Each row of a before or after table is a point. The points were changed in one or more steps. Then noise was added and the rows were shuffled. The steps act on columns, c1 being the first. Write out the steps. A step turns or swaps two columns, mirrors them in a line or flattens them onto one, adds a multiple of one to another, or multiplies or shifts one. Angles are multiples of 10 degrees, from the lower column toward the higher: turns from -170 to 170, lines from 10 to 170 but not 90. Use the fewest steps. Two steps may share a column if one is a turn and the other turns, adds or multiplies; they go together, in the order done. Otherwise the lowest column goes first.

Before, 14 rows:
[[ 18  18]
 [-25  27]
 [-11 -31]
 [ 37  42]
 [  0 -31]
 [-27  54]
 [ 48  25]
 [  5  47]
 [-16  53]
 [-27  16]
 [ 35  21]
 [-24  20]
 [ -6   2]
 [ 51 -14]]
After (14 x 2):
[[ 37  64]
 [ 48  43]
 [ 20  30]
 [  5  71]
 [ -2 -49]
 [-26  85]
 [-11 -46]
 [ 51 -20]
 [-24  30]
 [ 34  29]
 [-28  42]
 [-30  25]
 [-15  84]
 [ -8   0]]
Steps: multiply c2 by 1.6

Before (9 x 6):
[[-68 -42 -23  49 -13 -26]
 [-83  16  12  19  -4 -11]
 [ -3  63  28  16  12  41]
 [ -3  37  -1  30  74  16]
 [-20  -4  38   7  21  11]
 [-63 -17   9  56  18   6]
 [ 46  -7 -44  42 -49  86]
 [-12  31   0 -11  43  19]
 [ 53  35 -28  70 -29   3]]
After, 9 rows:
[[-18  -4  15  10 -18 -12]
 [-15  32   2  -9 -40 -24]
 [-60 -14   4  55 -13 -18]
 [-70 -38  -9  50  36   3]
 [ 53  36 -12  67   7  25]
 [ -2  43  -1  30 -51 -53]
 [ -3  62  11  14 -41  10]
 [ 51  -1 -17  47 -47  88]
 [-83  16   2  18   9  -2]]
Steps: multiply c3 by 0.4; mirror c5 and c6 in the line at 120 degrees

Before, 10 rows:
[[  4  23 -65 -29 -54  34   9 -18 -34  43  14]
 [-39  17 -36   7  41  -9   7 -19 -16  70  39]
 [ 10  42  42  48  49  -9   4 -50 -23  42  40]
 [-13 -10 -76  50  40 -23 -15 -41 -21  62 -20]
 [ 50  -4  32 -39  56 -56   6  17   4 -22  22]
 [ 21  46  35  43  48 -43  58   5 -33  23   9]
 [-16 -16 -37   0 -22 -15 -31  -3  20  50 -56]
 [-41 -61  32   6  12  40  67 -20  31  -7  35]
 [-17 -46 -17 -62  37 -60  -7  -1 -39 -12 -61]
 [  3 -34  34 -40  40  44  55 -61  37  40 -21]]
After (10 x 11):
[[-19 -57  29   6  11  38  67 -19  27  -3  35]
 [ 31  40  38  50  50  -5   0 -48 -26  46  42]
 [  5 -45 -21 -63  42 -63  -7  -2 -39 -14 -64]
 [ 69  -1  33 -39  55 -58   6  17   3 -25  21]
 [ 40  45  31  46  51 -48  60   2 -35  19   5]
 [ 25  25 -66 -33 -56  31   6 -19 -32  44  14]
 [ 23 -31  37 -37  45  45  50 -59  37  41 -19]
 [  9  -6 -77  49  41 -25 -14 -39 -23  62 -21]
 [-21  19 -35   4  41  -9   2 -18 -16  67  40]
 [  6 -17 -36   3 -25 -15 -34  -2  19  50 -57]]
Steps: shift c1 by 20

Before:
[[ -52   -5   55  -40    2   23   36   50   19  -14   29  -71  -31  -12
    34   -7   31  -27]
 [ -79   -5   57  -64   79   45   64   46  -18  -13  -13  -45  -55   -2
     6   -1   24  -14]
 [  23   -8  -28    9   -2   13    9  -34   41  -22  -21    7   -8   49
   -31   -1  -15    4]
 [ -21   -8  -11   14  -25  -16   -6  -83   14   13    1   18   37   58
    -7  -30  -40  -20]
 [  -8   -8   30   33  -10  -34   34    7   30   14  -94   -9   -3   12
   -12  -51   36  -44]
 [  22   -3  -32   20  -26   11   15  -65   14   63  -37   13    6   14
     1   -6    2   19]
 [ -40   -2   59   17   56  -23   14   31    7    4   41  -55   -1   23
    18    8  -17    5]
 [  11    7   20    5  -29 -100   67    5   51   15  -91   31   74  -26
    47   47   50  -80]
 [   2   36   12   30  -17  -38  -16 -117   25   -3   23   -5   16   21
   -30  -18    5   39]
 [  -2   33  -13   56  -28   -9   48  -58   -5   -3   -3  -20   15   24
   -40  -26  -27   -1]]
After, 10 rows:
[[  32   44   22    2  -25  -68   66  -76   55   13  -90  -18  -76  -27
    35   16   54  -77]
 [  55   -7   59  -45   35  -26   40   49   20  -13   31   69   48  -14
   -24   -2   33  -25]
 [   5  -27   -8   14  -84   57   -6  -62   19   13    3  -12  -42   66
   -15   -6  -35  -18]
 [ -26    2   15   29  -96   66  -17 -100   26   -2   22    7  -13   21
   -15  -42    6   38]
 [  -3  -53   26   35   -6  -26   34  -26   28   12  -97    6    5   13
   -11  -19   36  -44]
 [ -10   -5  -31   17  -72   55   15  -30   14   62  -39  -15  -12   11
    19   -4    4   19]
 [ -39   -5  -29   10  -30   35   12  -12   44  -23  -24   -7    6   47
    10    6  -21    4]
 [  40    8   66   18   81  -40   16    1    6    4   36   51   13   18
   -25    5  -17   10]
 [ -36   -5  -15   60  -68   39   48  -46   -4   -6   -6   21  -10   26
   -20  -35  -25   -1]
 [  46    5   52  -66  112   -9   64   61  -16  -18  -16   35   64    2
   -63    7   28  -11]]
Steps: mirror c1 and c15 in the line at 60 degrees; turn c2 and c16 by -60 degrees; add 0.7 times c8 to c5; turn c6 and c8 by 50 degrees; turn c12 and c13 by -170 degrees

Before, 14 rows:
[[  7  55   8  12   0   7   0 -18  -4  -5  13  11 -22   4  -2 -12  12 -13
   -6  14  15  -1  -4   6  -4  -3   8  -6  34  16 -14  -8]
 [-15 -14 -24  14   1  -1  -2  14  -1  -9 -19  -1  -2  -7   3  -1   7  -5
  -11  -1  13 -10   7  -2  -9  15  -4  -6  -5  30  -1  42]
 [ 10 -16  -6   8  -1 -47  -2  15   0  -1  -9  -1  11  -1   7  16  14 -13
   -6   5  -2  15  -3   6  -5   3   6  -8  -6  -3 -13  -9]
 [  4  21   8   5  12  -5  -2   8   2 -12  28   7  10  -6  -3  12 -51 -13
    0  20 -52  16  -3 -26  -5  -3  -1   0  -7 -14 -16   2]
 [  8   6  -4  14  10 -25  -5  13  27 -18   4  -1   0 -29  17  -5  -3  51
   -5   6   0 -18  -2  11  -4   1   2  -7 -10 -13 -16  18]
 [-14  24  -3  14  15   3   6  20  -7 -16  12  14  11 -24 -13  -1  12  -4
   -9  -2  12 -22   2   6 -10  -4   8 -11  23  -5 -18   6]
 [ 10   0   0  12  16  -4 -36 -22   1   0  -8   0  -1   3  -2 -11   3   9
   -6  20   4 -19   2   8   5  -3   6 -10  -8 -18  -5   5]
 [  0 -12   8   3   3   3   5  19  -6 -16  -5  -1 -53 -21  15  -5  -4  -2
   45   3   9   5  23   8 -11   4   6  -4  18 -13 -11  13]
 [ 11  -8   9 -37  13   2   3  12  13  11 -14  18  10   7  13  -8   1  10
   -8  20  12 -21  -1 -10   4   0   6  11 -10 -18  26   2]
 [  1 -16 -27   4   0 -18 -19   4   5   2  46  11   5   7  18  18  10 -14
   -1  31  -8  -8   8  10  20  -2 -10 -10   1 -20   9   4]
 [  7  17   6 -11  51   8   2  14  10  57  17  -3   6  -1  16 -12   1  10
   -9   1   7 -10   6  -4  -8  11 -14  -3  -1  -5   6  -1]
 [  4 -13   8 -13  -1   4   1   3  13 -18 -18   5  -3  -7  11  16  14 -10
    7   7  13  51  22  -1  20   2   8  -6  -2  -8   4 -10]
 [  8  -4   2 -13  12   5   5  16  44 -13 -10   3   8   5   3  -5   9  -5
   -6   4   9 -18  17 -17  -3   9  -3 -10  -3 -15  -3  11]
 [  5  -1  11  11  11   1  -4   6  56 -19 -18   7 -23  -8  16 -10  -4  -4
   -5  10  -7 -24  -3  10  37  16   9  -5  -4  12   4   0]]
After (14 x 32):
[[ 15   6  -5  14   9 -25  -5  18  28 -18   0   3  -5 -26  17  -6  -3  52
    2  11   0 -18  -3  13  -2   1   2  -7  -8 -13 -17  19]
 [-45  -1  10  12  11   1  -4   8  55 -19 -29   2   3  -8  17  -9  -3  -4
   23   6  -7 -23  -3  10  38  15  10  -6  -4  12   5   0]
 [ 48  16   4 -13  52   8   2  17  10  57  19   1 -11  -1  17 -12   1   9
   -2  11   6 -10   6  -5  -8  12 -13  -5   0  -5   5  -1]
 [ 36  55   7  12   0   7   0 -23  -4  -5  12  -1   1   1  -2 -11  12 -13
   25  13  15  -1  -4   6  -4  -4   8  -6  34  16 -15  -7]
 [-57 -16 -25  14   1   0   0  18  -1 -10 -14   0  -9  -6   3  -1   6  -3
    5   9  12 -11   6  -1  -9  16  -3  -6  -5  29   0  41]
 [-31  -9   8 -37  13   2   2  16  13  11 -32   0 -11   5  14  -9   0  11
   -7  30  11 -21  -1 -12   4   0   5  10 -10 -19  27   2]
 [ 25  26  -3  13  16   2   6  25  -8 -15  31   4 -12 -25 -12  -2  13  -4
   -8  10  12 -22   2   7 -10  -5   8 -12  24  -4 -18   4]
 [-45 -12   9 -13   0   4   1   3  13 -19 -31   1   7  -9  11  14  13 -10
    0   0  14  50  22  -2  19   1   8  -5  -3  -9   4 -11]
 [-14   0   1  11  17  -4 -36 -29   1   0 -21  -1  -6   4  -2 -10   4   9
    2  25   3 -20   1   8   5  -2   6  -9  -8 -19  -5   5]
 [119 -17 -27   5   1 -18 -20   5   4   2  68   0  -3   4  19  17  10 -14
   -4  34  -7  -8   6  10  21  -2 -10 -10   0 -20   9   3]
 [-19 -16  -6   8  -1 -47  -1  22   1  -1 -24   0  -8  -1   7  17  14 -12
   -9  16  -3  15  -2   6  -4   3   5  -9  -7  -2 -14  -8]
 [-12 -12   9   4   3   3   5  25  -6 -16  -7   3  60 -19  14  -5  -5  -3
   34 -58   9   5  23   9 -10   5   6  -6  17 -13  -9  13]
 [ 74  21   8   4  12  -5  -1  12   2 -13  40   0  -4  -7  -4  12 -51 -13
   -9  23 -52  16  -2 -26  -4  -5   0  -1  -6 -15 -16   3]
 [-22  -6   1 -14  12   6   3  21  45 -13 -21   1  -9   3   4  -5   9  -5
   -7  13   8 -18  18 -17  -1  10  -3  -9  -4 -14  -5  13]]
Steps: multiply c11 by 3; turn c1 and c11 by -60 degrees; multiply c8 by 1.3; flatten c12 and c14 onto the line at 100 degrees; turn c13 and c19 by -110 degrees; add -1 times c13 to c20
